Every row gives one point. Examples show where two turns around zero, p and q, send a point. Write where each new point lands after one turn and then the other. Backwards means that the second turn is done in reverse. Each puzzle has new turns, and all numbers are rounded.
In the rows, 128 means zero.

Turn p:
[169 120] => [170 130]
[102 130] => [102 124]
[114 130] => [114 126]
[102 149] => [ 98 142]
[153 111] => [156 118]
Turn q:
[107 167] => [116 171]
[137 102] => [131 101]
[154 118] => [151 113]
[114 124] => [113 127]
Where do these land?
p, then q: [119 103] => [120 103]
p, then q: [142 118] => [142 118]
p, then q: [125 104] => [126 104]
q, then p: [129 132] => [129 132]
p, then q: [124 183] => [122 183]

Turn p:
[ 97 133] => [ 98 136]
[156 128] => [156 125]
[105 145] => [107 147]
[153 105] => [151 103]
Turn q:
[108  94] => [111  92]
[124 139] => [123 139]
[152 150] => [150 152]
Where do these land?
q, then p: [ 90 131] => [ 90 131]
p, then q: [140 111] => [140 111]
p, then q: [154 142] => [154 142]

Turn p:
[120 154  85] => [113 131  80]
[138 138 115] => [134 135 111]
[138 116 138] => [141 125 141]
[110 142 166] => [105 148 160]
[134  89 135] => [148  99 148]
Turn q:
[131 127 146] => [127 130 146]
[117 112 126] => [112 117 126]
[145 100 116] => [134  94 125]
[151 154  91] => [165 134  94]
[ 96 147 161] => [101 165 149]
Where do these land?
q, then p: [137 112 179] => [122 141 180]
p, then q backwards: [126 167 100] => [ 97 148  98]
q, then p: [130 119 101] => [137 107 111]
q, then p: [112 126 144] => [108 133 138]
p, then q: [134 116 116] => [134 111 125]

Turn p:
[122 147 112 126] => [118 149 120 122]
[148 126 107 121] => [139 129 102 118]
[ 99 102 165 116] => [112  93 167 126]
[165 165 112 134] => [159 168 108 124]
[107 101 144 144] => [113 101 143 151]
Turn q:
[154 100 105 106] => [140 105  86 121]
[143 150 138 150] => [152 145 146 139]
[120 151 115 145] => [124 151 133 150]
[112 155 129 106] => [111 157 127 110]
[100  92 167 101] => [100  91 148  86]
[118 140 135 137] => [123 138 143 132]
[149 107 106 151] => [146 108 112 158]
Where do these land?
p, then q: [135 110 102 114] => [114 120  97 133]
q, then p backwards: [128 126 158 140] => [127 128 159 118]
q, then p: [137 113 104 140] => [126 124 105 150]
q, then p: [136 145 137 144] => [148 139 139 134]
q, then p: [127 176 102 111] => [118 183 122 118]
p, then q backwards: [103 106 102 123] => [103 104 110 111]
q, then p backwards: [130 120 190 125] => [128 127 173  85]

Turn p:
[138 123 120 121] => [138 128 123 118]
[ 77 114 158 106] => [ 81  98 159 116]
[106 117 103 142] => [128  97 111 143]
[130 177 134 137] => [106 166 112 147]
[165 110 141 136] => [164 142 149 124]
[151 128 112 127] => [150 137 114 121]
Turn q:
[133 146 109 160] => [132 161 106 140]
[111 137 118 158] => [117 143 105 150]
[106 133 122  96] => [ 99 113 131 105]
[134 128 162 102] => [126 113 168 124]
[103 119 115 127] => [111 114 108 128]
[182 104 142 126] => [184 124 150 121]
Where do these land?
p, then q backwards: [ 93 126  95 144] => [ 92  95 124 140]
q, then p backwards: [116 111 128 109] => [109 111 120 118]
p, then q: [121 166 153 126] => [ 88 145 127 143]
q, then p: [112 136  91 104] => [108 107 105  98]
q, then p: [149 140 159 145] => [129 159 147 151]
p, then q: [156 110 117 117] => [148 132 144 102]
p, then q backwards: [150 107 154 149] => [159 129 161 132]

Turn p:
[167 110 125 136  84 130] => [142 112 148 116  75 136]
[148 136 121 117 120 110] => [141 128 138 112 119 108]
[ 81 142 129 123 136 125] => [ 97 145 103 139 148 117]
[150 124 166 133 113 101] => [134 141 171 145 109 115]
[120 155 141 136 135 141] => [126 158 124 127 139 141]
[125 132 118 158 138 127] => [147 134 108 145 128 134]
[105  97  95  93 170 163] => [108  77 102 111 178 145]
Turn q:
[124 111  99 127  94 107] => [123 120  94 137 134  91]
[133 105 134 158 147 122] => [148 122 139 140 162 135]
[ 96 129 128 140 167 114] => [103 135 151 120 167 139]
[ 86 149 122 147  99 113] => [ 91 136 142 153 128  90]
[158 130 139 149 132 108] => [164 142 140 125 138 116]
[140 155 139 117 150 121] => [132 151 145 102 121 138]
[148 130 121  94 127 182] => [130 122 101 127  86 173]
[138 114 142  93 107 156] => [133  96 114 121  90 141]
Where do these land?
p, then q: [122  97 116 147 104 136] => [129 108 108 162 128 116]
p, then q backwards: [118 125 128 167 130 145] => [141 125 110 138 129 164]
p, then q backwards: [121 101 133 176  88 134] => [132 142 130 124  95 187]
q, then p: [127 123 121  99 162 128] => [106 115 123 101 152 139]
p, then q: [161 143 135 103 145 144] => [137 118 139  94 109 155]
p, then q: [107 163 135  96 117 116] => [ 91 143 142  97 127 112]
p, then q: [130 111  87 157 125 139] => [144 125  81 149 132 129]
p, then q: [118 127 149 109 133 122] => [115 124 153 121 138 129]
q, then p backwards: [146 162 150  98 148  89] => [163 169 127  91 106 128]

Turn p:
[132 123 132 135 120 109 159 142] => [134 112 153 130 122 123 149 143]
[160 145 107 153 148  93 128 160] => [166 134 136 144 142  79 139 150]
[133 144 124 144 100 147 131 128] => [140 147 128 147 114 152 133 135]
[ 98 103 114 145 180 155  89  81] => [ 98 112  76 151 148 117 102  68]
[144 142 130 118 138 120 118 141] => [140 142 131 115 141 114 123 135]
[130 107 163 119 129 160 120 119] => [117 119 137 122 145 163  99 113]
[133  89 135  95 119 148  93  93] => [123 108  99  97 119 156  82 107]
[144 157 125 119 137 108 146 122] => [147 142 140 110 128 111 154 120]
[144 131 142 147 104  89 143 137] => [149 122 167 134 101 112 132 142]
[125 132 107 115 114 124 169 156] => [128 120 132 120 127 134 170 165]
[ 65 134 129 118 120 156 112 130] => [ 65 148 108 136 122 146 125 130]
Turn q:
[137 133 127 108 153 143 153 145] => [140 130 126 122 147 136 157 157]
[102  90 116 137 109 101 107 140] => [106  94 107 139  97 104 115 118]
[142 164  99 149 144 127 142 107] => [137 155 130 150 158 139 147  97]
[107 151 101 136  99 132 113 141] => [113 160  99 140 104 125 127 115]
[136  91 168 122  96 134 161  99] => [146 101 177  93  93 134 132 121]
[144 103 125 135 109 158  92 132] => [148 119 115 142 101 150  91 137]
[117 153 157 156 162 128 139 120] => [ 95 137 161 134 162 144 131 130]
[111 160  98  98 146 126 120 125] => [123 150  86 112 156 125 140 121]
[157 106 161 112 133 104 126 143] => [145 106 152 121 134  96 113 157]
Where do these land?
q, then p: [146 122 140 105 175 129 146 151] => [129 104 143 126 177 111 138 151]
p, then q: [136 101 136 161 123 123 118 101] => [138 109 140 141 111 138  95 104]
p, then q backwards: [119 116 127 168 118 120  98 122] => [139 117 119 158 109 116  98 144]
p, then q: [ 94 128 109 139 116 129 103  84] => [123 141 108 128  99 134 126  74]
p, then q: [130 130 161  99 144 138 140 171] => [105 122 125 108 159 132 130 176]
p, then q: [118 166  85 120 116  98 113 115] => [140 164 119 129 115  86 154 101]
p, then q backwards: [118 106 104 124 101 107 115 112] => [112  96 121 117  98 131 114 144]
p, then q: [128 102 125 163 126 160 142 136] => [121 108 139 164 120 163 128 132]
p, then q: [160 155 140  92 134 149 137 145] => [148 148 124 110 166 137 139 163]
p, then q: [131 154 153 110 128 125 168 143] => [123 137 158  96 140 132 148 158]

Turn p:
[157 102 146 148 152 115 120 121] => [166  97 120 141 138 110 129 119]
[122  97 163 144 159 159 105 155] => [150  85 161 161 144 148 120 149]
[ 98 156 113 136 115 175  89 122] => [123 150 145 122 111 174  79 144]
[ 97 139  83 119 120 157  99 144] => [103 139 119 109 125 170 100 166]
[128 144 129 138 126 105 141 140] => [122 143 128 132 134  99 131 135]
[162 128 147 109 138 116 137 130] => [151 122 138 113 136 112 158 117]
[146 127 121 128 112 120 167 116] => [127 147 107 136 119 118 159 109]
[ 95 151 101 107 118 101 162  98] => [ 77 160 105 111 138 118 128  96]
[146 107 150 123 111 104 131 126] => [133 106 130 127 108 102 148 116]
Turn q:
[137 117 158 154 140 113 116 144] => [114 123 145 148 163 122 111 138]
[138 101 161 116  97 104 154 160] => [122 107 175 130 121  84 132 152]
[150 123 120 114 143 154 103 132] => [146 123 125 119 128 163 110 146]
[117 146 160 138 103 107 144 110] => [108 137 153 141 121 102 127  93]
[107 147  93 148 102 124  98 100] => [125 118  78 142 109 127 112  90]
[ 86 100 100 106 169 155 151 159] => [110 125 102  84 137 143 179 172]
[129 155 116 110 142 135 122 158] => [125 157 115 113 117 132 114 157]
[160 130 116 134 106 109 151 114] => [163 131 138 152 115 106 135 117]
[115 152 105 140 114 145 144  83] => [133 140 107 141 102 142 152  84]
[133 124 138  95 143 106 128 141] => [138 136 143  96 139 111 118 142]
[136 113 141 152 149 156  98 107] => [125 111 128 142 155 175 118 117]
Where do these land?
p, then q: [ 96 126 140 143 116 127 152 111] => [104 125 109 144 135 128 131  94]
p, then q: [106 138 133 127 169 149 120 111] => [124 132 128 120 155 174 117 122]
p, then q: [155 152 117 113  94 139 130 150] => [124 152 148 128  85 110 126 143]
p, then q: [120 123 126 149 152 126 133  75] => [154 121 100 134 146 156 119  93]
q, then p: [152 111 126 107 117 131 146 153] => [134 118 145 132 114 107 159 148]
p, then q: [108 121 137 187 151 138 136 105] => [131 122  96 171 162 149 106 112]
q, then p backwards: [121 108 126 108 140 144  72 117] => [116 109 102 110 150 138  84 106]
q, then p: [153 137 149 113 108  94 130 157] => [135 110 153 112 119  82 117 141]
q, then p backwards: [142 135  97 106 105 104 132 171] => [152 137 117 161 103  98 103 153]

Turn p:
[159 123 150 142 140 133 125 124 126] => [127 133 114 135 108 143  99 127 117]
[143 112 132 138 153 140 148 100 101] => [133 127  95 117 148 140  91 138 123]
[114 162 125 120 112 146  91 124 113] => [ 98 130 165 124 145 127 135 115  99]
[ 97 148 137 144 139 131  98 123 129] => [110 130 169 121 138 132 113 114 141]
[ 88 148 136 119 111 163 109 151 145] => [ 90 128 162  97 118 131 160 118 134]
[106 150 118 104 132 144  96 127 155] => [115 148 175 112 127 124 146 144 123]
[139 112  88 139 107 108 152 147 149] => [142 116 108 165 126 128 166 146 150]
[142  96 150 130 113 107 159 104 131] => [174 127  94 125 122 146 126 112 130]
[140  98 117 119 133 105 135 147 114] => [138 140  97 146 128 100 131 125 138]
[151 131 128 126 141 102 168 133 116] => [153 100 100 137 120 108 113 140 126]
Turn q:
[176 147 124 148 109 131 142 127 127] => [140 140 114 135  89 113 105 100 135]
[141 124 146 111 163 146 149 116 129] => [ 83 113 127 140 132 129 107 122 121]
[130 125 133 160 132 135 146 137 125] => [135 118 106 156 119 128 128 129 136]
[108 113 129 115 141 114 124 100 111] => [ 99 131 145 124 137 128 158 137 136]
[113 116 107 121 157 100 149 125 130] => [106 145 131 144 132 166 148 131 122]
[112 150 108 137 117 138 122 132 126] => [143 133 103 108 124 129 137 138 125]
[112 147 123 125 116 102  31 147 112] => [179 132 150  86 162  94 179 111  90]
[109 144 179 135 116 135 142 126 152] => [133 101 139 142 111 110 108 172 114]
[123 116 114 106 121 119 136 145 115] => [132 123 139 115 132 158 132 119 140]
[169 114 126 116 113 144 117 123 163] => [134 154 141 127 138 110  80 113 135]
[116 112 120 137 122 144 149 131 119] => [126 119 112 134 131 140 128 137 155]
Where do these land?
q, then p backwards: [132 166 114  96 129 136 113 130 155] => [138 133 155  98 144 155 122 102 113]
p, then q backwards: [119 128  92  84 141 152 104 125 144] => [ 93 130 120 120 127 109 101  84 151]
p, then q: [152 122 115  96 148 148 140 127 149] => [158 111 123 107 117 159 122 109 121]
q, then p: [116 113 151 165 127 133 139 155 141] => [111 133 106 167 117 145 115 131 147]
p, then q: [126 115 118 149 144 108 133 132 123] => [140 152 122 145 140 120 125 129 114]
p, then q: [111 150 140 137 130 127 142 113  83] => [ 98 135 149 131 165 122 150 117 131]
q, then p: [130 146 150 142  92 145 107 114  94] => [180 138 114 147 115 113 153 123 128]
p, then q backwards: [134  96 153 135 146 107 123 138 143] => [158 128 110 146  97 129 145 124 134]
p, then q: [126 112 141 150 105 104 149 156 106] => [118 178 126 142 130 124 135 138 156]
q, then p: [156 150  91 105 148 141 113 118 140] => [128 128 161 112 168 108 123 137 100]
q, then p backwards: [113 102 156 141 118 102 139 138 144] => [138 148 102 143 130 102 120 119 157]
q, then p: [122 137 116 136 108 133 135  90 115] => [144 111 144 129 117 117 164 132 132]
